Every row gives one point. Each copy is the shape, with its points in the same order, turned, moved and blurred by noise. Is it also mirrored, or only turned?

Shape:
[[ 0.49  0.01]
 [-0.04 -0.06]
 [-0.13 -0.41]
 [-0.47 -0.02]
 [-0.15  0.19]
 [ 0.08 -0.01]
 [-0.73  0.53]
 [-0.37 -0.11]]
Copy 1, 8 rows:
[[ 0.45  0.04]
 [-0.07  0.10]
 [-0.23 -0.25]
 [-0.48  0.21]
 [-0.15  0.35]
 [ 0.05  0.11]
 [-0.61  0.79]
 [-0.39  0.10]]
Copy 1 is: only turned
Copy 2 (8 x 2):
[[-0.25  0.44]
 [-0.30 -0.01]
 [-0.65 -0.08]
 [-0.32 -0.45]
 [-0.05 -0.09]
 [-0.25  0.08]
 [ 0.31 -0.69]
 [-0.28 -0.32]]
Copy 2 is: mirrored

Shape, 9 rows:
[[ 0.27  0.02 -0.05  0.44]
 [ 0.06  0.24  0.07 -0.07]
 [ 0.16 -0.43 -0.21 -0.50]
 [ 0.23  0.09 -0.17 -0.46]
 [ 0.02  0.40  0.00  0.44]
 [-0.65  0.37 -0.13  0.18]
 [-0.51 -0.34  0.24 -0.45]
 [-0.12 -0.62  0.25  0.49]
 [ 0.14  0.11 -0.43 -0.37]]
Copy 1 (9 x 4):
[[-0.30  0.24  0.07 -0.01]
 [-0.15 -0.37  0.21 -0.10]
 [-0.19 -0.50 -0.56  0.30]
 [-0.32 -0.65 -0.07  0.15]
 [-0.15 -0.01  0.38 -0.35]
 [ 0.21 -0.29  0.08 -0.77]
 [ 0.51 -0.54 -0.44  0.01]
 [ 0.29  0.47 -0.34  0.07]
 [-0.48 -0.62 -0.18 -0.15]]
Copy 1 is: mirrored
Copy 2:
[[ 0.31 -0.33  0.17 -0.42]
 [-0.05  0.00 -0.23 -0.31]
 [-0.45 -0.15  0.07  0.36]
 [-0.25 -0.23 -0.31  0.03]
 [ 0.43  0.03 -0.16 -0.59]
 [ 0.36  0.70 -0.22 -0.24]
 [-0.57  0.64  0.11  0.01]
 [-0.01  0.15  0.84 -0.40]
 [-0.03 -0.21 -0.31  0.21]]
Copy 2 is: only turned
Copy 3 (9 x 4):
[[-0.25  0.30  0.02 -0.37]
 [-0.20 -0.06  0.23  0.06]
 [ 0.39 -0.12 -0.33  0.34]
 [ 0.03  0.03  0.11  0.41]
 [-0.59  0.13  0.22 -0.25]
 [-0.75 -0.52 -0.10 -0.14]
 [ 0.20 -0.80 -0.19  0.03]
 [ 0.18 -0.12 -0.33 -0.76]
 [-0.17  0.03 -0.12  0.49]]
Copy 3 is: mirrored
